Rows are points. The window is the flat piece filled in between its corners: a triangle in 3 columns, a solid with four corners in 4, and so on. A path goes straight from each point to the next, and from the last back to the first. List the points from which the path goes on through the window.
In the rows, 128 means zero.

Window (3 x 3):
[[ 78 116 137]
 [ 86 160 125]
 [200 104  75]]
Path:
(1): [210 108 114]
(2): [111 139 157]
(3): [ 89 127 103]
(4): [124 140  57]
(5): [171 159 153]
(6): [151 149 165]
(7): [114 136  89]
(8): [181 107  62]
Through the window after points: 2, 6, 8

Window (3 x 3):
[[ 91 186  74]
 [ 94 127 108]
 [174 103 150]]
Path:
(1): [ 80 146 155]
(2): [106 119  84]
(3): [184 114 118]
(4): [153 126 164]
(5): [ 77 191 105]
(6): [ 92 157  59]
(7): [116 124  75]
(8): [ 75 161 154]
Through the window after points: 1, 7

Window:
[[200 191 143 205]
 [ 73  99  47  75]
 [ 85 151 113 110]
 [122 108 126 124]]
Path:
(1): [ 93 118  82 154]
(2): [141 145  82  68]
(3): [115 155 110  75]
(4): [ 63 134 104 145]
(5): [ 72 143  96 164]
(6): [106 153 124  67]
(7): [159 136 134 119]
(8): [110 124 116 172]
Through the window after points: 1, 3, 5, 7

Window, 6 rows:
[[135  63 117 151  71 140]
 [155 131 112 109 230 149]
 [ 86 135 169 201 189 139]
 [199  79 207  85 169 123]
 [122 139 128 206 120 125]
 [ 97 155 176 157 152 139]]
Path:
(1): [153 146 171 165 182 183]
(2): [ 91 141 144 137 189 100]
(3): [112 122 163 152 157 103]
(4): [120 143 181 162 166 177]
(5): [162 138 180 130 176 205]
(6): [ 97 115 170 147 173 107]
(7): [142 112 117 104 218 103]
(8): [154 134 121 125 209 166]
(9): [153 114 145 143 143 172]
(10): [130 104 107 126 153  87]
(11): [131 100 194 152 159 105]
(12): [155 108 198 161 126 174]
(13): [141 129 184 147 168 161]
(14): [115 128 175 152 194  99]
(15): [148 115 140 110 202 120]
(16): [178 119 139 121 195 178]
Through the window after points: 3, 7, 15

Window, 8 rows:
[[211 107 111 164  93 129  88  98]
 [101 128 109  74 187 131 128  90]
 [103 127 134 148 139 104  80 100]
 [ 78  66 175 152 165  31 125 153]
 [ 95 129  85 136 129 135 142  84]
 [159 129  97  71 132 194  80 163]
 [139  61  71  63 127 139  62 126]
 [115 205  87  63 156 125 122 143]]
Path:
(1): [140 108 120  51 106 151  97 115]
(2): [118 121 152  39 129 123 115  98]
(3): [120 108  82 107 157 133  95 120]
(4): [107  73 100 154 207  81 100 121]
(5): [ 99  85 176  85  85  76 113 159]
(6): [132 157 171  77 100 123 142 111]
(7): [109  92  51 136 180 140  66 113]
(8): [136  98  73  97 158 148  77 140]
Through the window after points: 2, 4, 6, 8

Window, 9 rows:
[[100 106 135 199 116 191 150 143  62]
 [149 167 138 155 133 163 111 174  72]
 [108 109 104  68 147 141 106 165 197]
 [195  48 106  48 171  75 108 147 209]
 [164 104  49  68 112  99 137 143 181]
 [ 76 191 129 144 149 137 131  40 132]
 [130 115  89 139 128  94  75 128 196]
 [124 135 106 156 134 217  79 104  64]
 [ 75 121 126 142 107 133 100 140  30]]
Path:
(1): [172  98 164 113  89 119  89 113 153]
(2): [139  91  84  76 190 121 129 152 145]
(3): [ 64 121  84 165 202 180 126 146  64]
(4): [150 124 130 141  90 185  93 113 107]
(5): [151  95 118  93 100 114 113 131 154]
(6): [144 101  68 108 161 123 132 149 157]
(7): [ 96 133  91 119 156 142 101 145 108]
(8): [100 117 189 144  47 136 122  73  75]
(9): [164  92 168 128  68 165  58  94 120]
(10): [112 174  63 133 184 135 167 202  99]
(11): [135 126 106 157 154 146 114 147  95]
(12): [128 136 149  90  68 174  97  71 107]
(13): [125 108 160 132  94 171  95 125  95]
(14): [134 130  66 139 167 182  96 114 103]
(15): [ 88 106  73 103 174 136 103 176 181]
(16): [149 125 161  63  85 145 114 118 147]
Through the window after points: 3, 5, 7, 9, 13, 15
